Rows are points. Examples show where two turns around zero, p and q, send a point. Write where each new point lands after one turn and then the other. Backwards means that the second turn is done in reverse. Each puzzle has new turns, and all numbers are rounded.
In the rows, 128 means zero.

Turn p:
[ 84  99 116] => [ 77 138 115]
[162 134 170] => [159 130 172]
[141 142 131] => [147 127 129]
[139 125  91] => [128  99 102]
[ 96 119 164] => [106 165 151]
[146 149  96] => [151 108  99]
Turn q:
[133 146 102] => [ 98 137 122]
[115 150 150] => [137 147 154]
[129 116  95] => [103 108 113]
[116 153 143] => [129 148 152]
[157 150 149] => [142 166 117]
[117  52 130] => [159  60 111]
Where do these land?
q, then p: [130 153 115] => [128 153 116]
q, then p backwards: [123 108 100] => [132 106 101]
p, then q: [107 152 186] => [134 191 147]
q, then p: [152 100 111] => [110 100 105]

Turn p:
[153 113 117 148] => [138 102 114 148]
[ 99 100 101 118] => [ 91 103 145 115]
[155  94 155 148] => [163 105 148 158]
[129 164 169 155] => [149 176 126 159]
[149 142 114  99] => [140 125 106  96]
[ 84 154 112  99] => [ 88 157 130  92]
Turn q:
[123 133 159  73] => [ 87  93 117  97]
[173 102 110 184] => [191 167 153 120]
[134 156 141 127] => [103 145 132 122]
[112 135 133 147] => [123 133 143 149]
[ 95  88 111 109] => [148  80 111 146]
[132 154 114 128] => [117 150 112 133]
Where do these land?
q, then p: [169 147 120 147] => [139 161 100 105]
q, then p: [134 102 188 150] => [170 146 180 123]
q, then p: [ 88 141 113 132] => [105 123 125 166]
p, then q: [146 126 106  74] => [129  95  88  97]
p, then q: [101 124  99 158] => [133 114 139 174]
p, then q: [130 128 142 107] => [115 127 124 106]

Turn p:
[140 104 139  99 122  99] => [166 118 138 118 105 146]
[ 78  90 149 160 119  98] => [131 135  82  82  89 105]
[130 146 141 125 108  99] => [157 142 128 108 145 128]
[151 120 153 130 164 157] => [ 97  92 160 121 126 130]
[137 142 154 138 113 158] => [102 147 155 112 139 127]
[136 141 111 131 166 158] => [ 96 101 132 156 145 128]
[143 140 103 131 166 107] => [143  90 118 151 149 115]
[ 84 137 155 125 101 170] => [ 83 169 118 102 125 155]
[153 133  48 113  93 105] => [180 158 122 201 131 118]
Turn q:
[162  98 131 123 137 131] => [149 125 166 115 139 134]
[139 143  92 182 108 141] => [107  75 112 140 148 161]
[108 124  99  94 123 142] => [132 138  99  89 136 119]
[129 107  78 136 144 100] => [168 122 108 118 134 171]
[ 97 129 150 158 170 122] => [119 167 124 173 139 147]
[140 143 168  60 112 118] => [129 149 148 100  79  74]
[134 169 149 169 118 153] => [ 72 106 136 158 127 131]
[116 110 157 102 112 117] => [147 142 132 131 121  86]
Where do these land?
p, then q: [174 159 118 131 116 173] => [102 162 139 186 124 129]
p, then q: [126  94 117 172 120 123] => [157 102 104 141  97 120]
q, then p: [102 156 151 114 160 120] => [125 164 110 127 168 123]
p, then q: [ 68 112 130  89 131  97] => [116  94 116  63 155 137]
q, then p backwards: [130 102 158 121 133 148] => [157 149 130 148 110 134]
p, then q: [138 112 141 104 170 132] => [146 131 141 125 170 103]
p, then q: [168 150 132 127 103 106] => [120 138 173 138  99 137]
q, then p backwards: [119 139  78 166  91 124] => [ 98 134 117 110 189 109]
